Every row gives one point. Two turns around zero, p and q, are shown by what they do to some points. Where does a point land after both, in the order given? Backwards means that the second turn is done in reverse. Each puzzle has new turns, and all numbers are rounded.

Turn p:
[ 44 -26  -8] => [-19  28 -39]
[-20   1 -45] => [ 48  -4 -12]
[-27   8  33] => [-10  -8  41]
[ 2 17 20] => [-18 -16  10]
Turn q:
[ 48 -28 -16] => [-35   8  45]
[-32  28  35] => [ 20  11 -50]
[ -8  33 -14] => [36  9  2]
[  8 -36 -35] => [-16 -32  36]
[-24   6  21] => [  6  -3 -32]
[ 8 -2  9] => [-9  8 -2]
Where do these land?
q, then p: [-28 -16  40] => [ 49   8 -14]
p, then q: [ 10  27 -29] => [-16 -18  33]
q, then p: [ 37  17 -21] => [-35 -24  17]
q, then p backwards: [-20 -28   9] => [22 28  3]

Turn p:
[ -6 -30 -12  19  20 -22] => [  3 -11  34  27  -8 -17]
[20 28 -2 -7 -3 13] => [ -6  18 -19 -25   4  -8]
[-12 -32 -14  -9   2  -6] => [  9 -21  -1  30  -8  -7]
[-11  11   2   7  -9  39] => [-31   3 -20   0  17  15]
[ 13 -24  15   8  13 -14] => [  6  10  21  15 -25   1]
[  0  24   2  -6 -28  -5] => [  4 -11 -11 -32   4  10]
[ -4  22  10 -12   4  -5] => [ 15  11  -4 -13  14   7]
Turn q:
[23  6 -6 19 22  4] => [ -5 -18 -19   9  13  22]
[30  6  9 19 -8 -5] => [-26   0 -17  -4  -4  22]
[-25   6  12 -14 -10 -13] => [  6  22   4   4 -11 -25]
[ -7 -14 -20 -33  -4 -18] => [ 10  20  20 -14  27 -15]
[ -6 -19  21  -4   4  22] => [ 12  -1  22   9 -20  15]
[ 21  21  22  -6  23 -23] => [-16  21 -19  33  14  11]
[  8  11 -12  14   0  25] => [-10 -32  -2   0  -3   3]
[-25 -14 -26   7  -3   3] => [ 26 -13   1 -22   2 -15]
[-19  -2   1  -1 -23   4] => [  2   2   8 -14 -18 -18]
Where do these land?
p, then q: [-46  11   8  -7  14 -10] => [  9 -18  -3  28   5  38]
p, then q: [-18 -12   3   3  12  -9] => [  1  -3 -10   6 -13  20]
p, then q backwards: [  9 -13  11 -16   3  14] => [ -2   4  22  12   7 -11]
q, then p: [ 3 -9  9 48 11 14] => [-28 -22 -30  11 -20 -12]
q, then p: [ 11   4 -24 -11 -25  -3] => [31  2 -1 15 13  9]
q, then p backwards: [ 17  22   1  -5 -35  -1] => [ 19   5 -12  31  -7  22]
q, then p: [15  5  1 -2 14 17] => [-17   2   8  18  -1   8]
p, then q: [ 10  -8 -10  -9   6 -22] => [-16  18  -7 -10   3  12]
